Each row is a point. Each copy is the shape, with its points in the same order, stretched, turned, moved and blurred by noise. Say if it was mirrored as well.

Shape (7 x 3):
[[ 17 -18  10]
 [-21  21 -16]
 [-29  14 -24]
 [  2  21   2]
 [-38 -34  28]
 [ 19 -16  21]
 [ 15   2   9]]
Copy 1 (7 x 3):
[[ -2  10  27]
 [ 16  -4 -20]
 [ 37  -2 -23]
 [-13   4  -5]
 [ 44  60   1]
 [-14  20  26]
 [-16   8  13]]
Copy 1 is: mirrored
Copy 2 (7 x 3):
[[ 19   8  -9]
 [-34 -16  23]
 [-45  -9  36]
 [ -7 -21  -4]
 [ 45  33  53]
 [ 33  12 -11]
 [  7  -1 -13]]
Copy 2 is: mirrored

Shape (9 x 4):
[[-25 -15 -34 -19]
 [  3 -24   3  12]
 [  8  11  16 -17]
 [ -8  11  10 -12]
 [ -8  23   0  22]
 [ 15  17 -25   3]
 [ -1  26 -19 -17]
 [  8   2 -27  13]
 [-17 -27 -10  12]]
Copy 1 (9 x 4):
[[ 11 -14  17  60]
 [ 18 -27  19  -5]
 [-22  -8 -15  -7]
 [-12  -2  -1   5]
 [ 21  28  -7 -15]
 [ 17  13 -37  -8]
 [ -3  19 -31  14]
 [ 32   6 -16  -1]
 [ 29 -21  33  20]]
Copy 1 is: only turned
Copy 2 (9 x 4):
[[-44  12 -52   3]
 [-31 -24  16  13]
 [ 14   7  13 -26]
 [  4  20   6 -10]
 [ 21   7   9  36]
 [ 20 -23 -31   9]
 [ 20  10 -36  -8]
 [  0 -27 -26  24]
 [-47  -8  -3  28]]
Copy 2 is: only turned
Copy 3 (9 x 4):
[[-11 -34   2  18]
 [  4  13  22  14]
 [-12   6 -23   1]
 [-14  -1 -12  -6]
 [  5  -3   2 -24]
 [ 20 -21 -29   0]
 [  0 -28 -38  -4]
 [ 20 -14  -8   4]
 [  0   1  35  12]]
Copy 3 is: mirrored
Copy 4 (9 x 4):
[[ 24  -5  15 -27]
 [-10  18   2  -1]
 [-13 -17   4  10]
 [ -7 -10  17   4]
 [ -1  16  26  26]
 [ 24  -8  -4  18]
 [ 22 -22   7  11]
 [ 25   8  -2  12]
 [ -1  25  13 -14]]
Copy 4 is: only turned

Shape (7 x 4):
[[  1 -28 -13 -32]
 [-33 -29  -6 -32]
 [  1  26  20   4]
 [ -6  25  40   0]
 [ 17   2   0  51]
 [ -1 -12 -46  13]
 [-10  14  33  -5]]
Copy 1 (7 x 4):
[[ 46  -3 -37 -22]
 [ 14  -2 -60 -34]
 [-25  -3  18   4]
 [-41   1  16 -21]
 [-10  50  31  33]
 [ 26   8 -21  46]
 [-28   2   4 -23]]
Copy 1 is: mirrored
Copy 2 (7 x 4):
[[ 12 -33 -25  14]
 [ 29 -30  -3  26]
 [ -3  -5  18 -31]
 [ 13  -4  27 -40]
 [-15  37  -1 -10]
 [-23  -3 -10  33]
 [ 17  -7  18 -29]]
Copy 2 is: only turned

Shape (11 x 6):
[[-36 -21   3  22 -35  14]
 [-13 -13 -34 -11 -18  16]
 [ -7   2 -30 -27  -3  18]
 [ 11  -1 -24 -10  -8 -27]
 [ -5  -1 -42  17  -4  21]
 [  1  -7   1 -16   3  12]
 [-26 -19  18  21  13 -17]
 [ -5  -6  -8  -6  18 -26]
 [ -4  37   0  29   2  15]
 [-16   8  16 -25   8 -18]
 [ 13  16   8 -18 -32 -14]]
Copy 1 (11 x 6):
[[ 37  -6 -60  28   6 -25]
 [  5 -10  -6  21 -29 -25]
 [  3   2  21  20 -28 -12]
 [-21  10   2 -18 -16 -11]
 [ 20 -21  -5  -1 -42  -6]
 [  2  -1  12  17   6  -7]
 [  3   7 -42  12  17  23]
 [-22  14  -2  -3  -6  20]
 [ 54  14  -4 -18 -10  12]
 [ -6  39   1  15  12  12]
 [  8  29   3 -11  15 -32]]
Copy 1 is: only turned
Copy 2 (11 x 6):
[[ 30  43 -21   5  -9  -2]
 [ 15  -3   4   6 -35  -2]
 [  8 -19  11   1 -31   6]
 [-20   3  11 -25 -20 -14]
 [ 24 -14   5  19 -20 -23]
 [ -7  -5  -8   4 -17  10]
 [-13  26   3  22  -9   4]
 [-30   3  19   3 -23   2]
 [ 21   4  -5 -10  35 -22]
 [-25  14  14 -13  -7  20]
 [-10  23 -19 -55  16  -7]]
Copy 2 is: mirrored
